Each wall is flat, endless, passes through zero and stands at right angles to its row. A trip goes straight from one point to another. List the walls that it crosses, first one first.

Walls:
(1): [-1 13]
(2): [ 20 -74]
(3): [13 17]
(4): [-24 -15]
(5): [-8 16]
(6): [ 1 21]
(7): [-36  29]
(8): [ 17 -18]
Trips:
[-66   8] to [ -6 -50] -> 6, 1, 2, 5, 8, 7
[-10  32] to [ 45 -15] -> 7, 8, 5, 2, 1, 6
[19 14] to [-16  47] -> 8, 7
[ 11 -43] to [ -4 -32] -> none
[-21 -42] to [64  9] -> 4, 3, 6, 1
[  1 -25] to [29 44] -> 4, 3, 6, 1, 2, 5, 8, 7
[-46 -36] to [ 43 -47] -> 8, 7, 4
[-61  13] to [60 51] -> 3, 4, 7, 8
[62 -1] to [-67 -37] -> 6, 3, 4, 7, 8

Walls:
(1): [47 26 -4 36 48 14  2 28]
(2): [-28  37  33 -56   5 -16 -13 -39]
(3): [  9  13 -35  -2 -33 -38 -14  23]
(4): [-33  33 -20 -14   3 -71  38 -43]
(5): [  0  25  23  42 -62 -44   8  35]
(6): [ 31  -2  16  66  68   5  10 -50]
(7): [-19 -70   6 -16  21  -7 -24   5]
(8): [ 10  43  45 -10 -36  22 -16 -50]
(9): [-24 -16   2  -9  42   7  47 -31]
(10): [ 25  16  25  29   3 -21  -5  -5]
(11): [-21 -16  -2  13  47   7  20 -49]
Trips:
[-8 37 30 -6  6 67 45 -3] to [-18  10 -67 -14  18  49  30  -5] -> 2, 8, 6, 4
[-12 -69 -25 -55  -4  -4 -27  19] to [ 21 -10  86  -5  45  14  44   8] -> 9, 3, 2, 11, 6, 1, 10, 8
[ 47 -15  -6  23   3 -19  29  60] to [ 9 21 -2 33 10 -1 31 47] -> none
[ 10  21 -11 -43 -52  22  35  51] to [-68  12 -23  31  23 -80 -34  21] -> 8, 4, 2, 7, 10, 11

Walls:
(1): [-53 -17  -3 -36  54 -29 -22  36 -11  -1  19   5]
(2): [-53  -5 -21   8   1  17  22 -31 -19  44  25  77]
(3): [-12   9 -23   2   7  45  42  20 -14 -28 -25 -62]
(4): [ 24 -15  14   2 -33 -11  -2  14   5  36  11  -9]
(5): [  1  -5  -8  48  -8   7  29 -58 -23  11  19 -41]
(6): [-21  57  13  -4  -5 -16  -9  -7  50 -19 -11 -27]
(7): [ 38 -50  -1  43 -36  -7  43  12   6 -47   3 -18]
(8): [-30  -5  -6 -49  10  17 -13   7  -2 -13  30 -10]
Trips:
[-25 -23  38  -5  17 -53 -12  41 -22  21  -3 -24] to [-25  51  18   4 -36   5 -51  95 -25 -33  -5 -12] -> 6, 3
[-11 -18   1  39 -36  17 -10 -23  14   0 -14  26] to [ -6  28 -82 -68  -1   0  -5 -64   0  20  27   6] -> 4, 7, 8, 6, 1
[ 11  45  20  14  10  -6  -4  -1 -53  12 -13  56] to [-38   9 -25 -43  12  -5  10 -24 -12 -60 -29 -28] -> 1, 6, 3, 8, 2
[-32   8  62  -9  -2  -9  41  -6  18 -14 -39  -3] to [ 30  22  18 -13  -9 -57 -21   9 -17 -19  49   2] -> 1, 3, 4, 8
[-53  10  71   9  -9  30  48 -18 -39 -48  24  44] to [ 25  -8  12 -32  -8  21  46  18 -16 -23   6 -24] -> 1, 2, 4
[-41 -13 -22  23  35  15  -2 -20   7  22 -16 -23] to [  8   3   2 -27 -37  -9 -25 -25  19  14 -40  24] -> 8, 3, 1, 5, 4
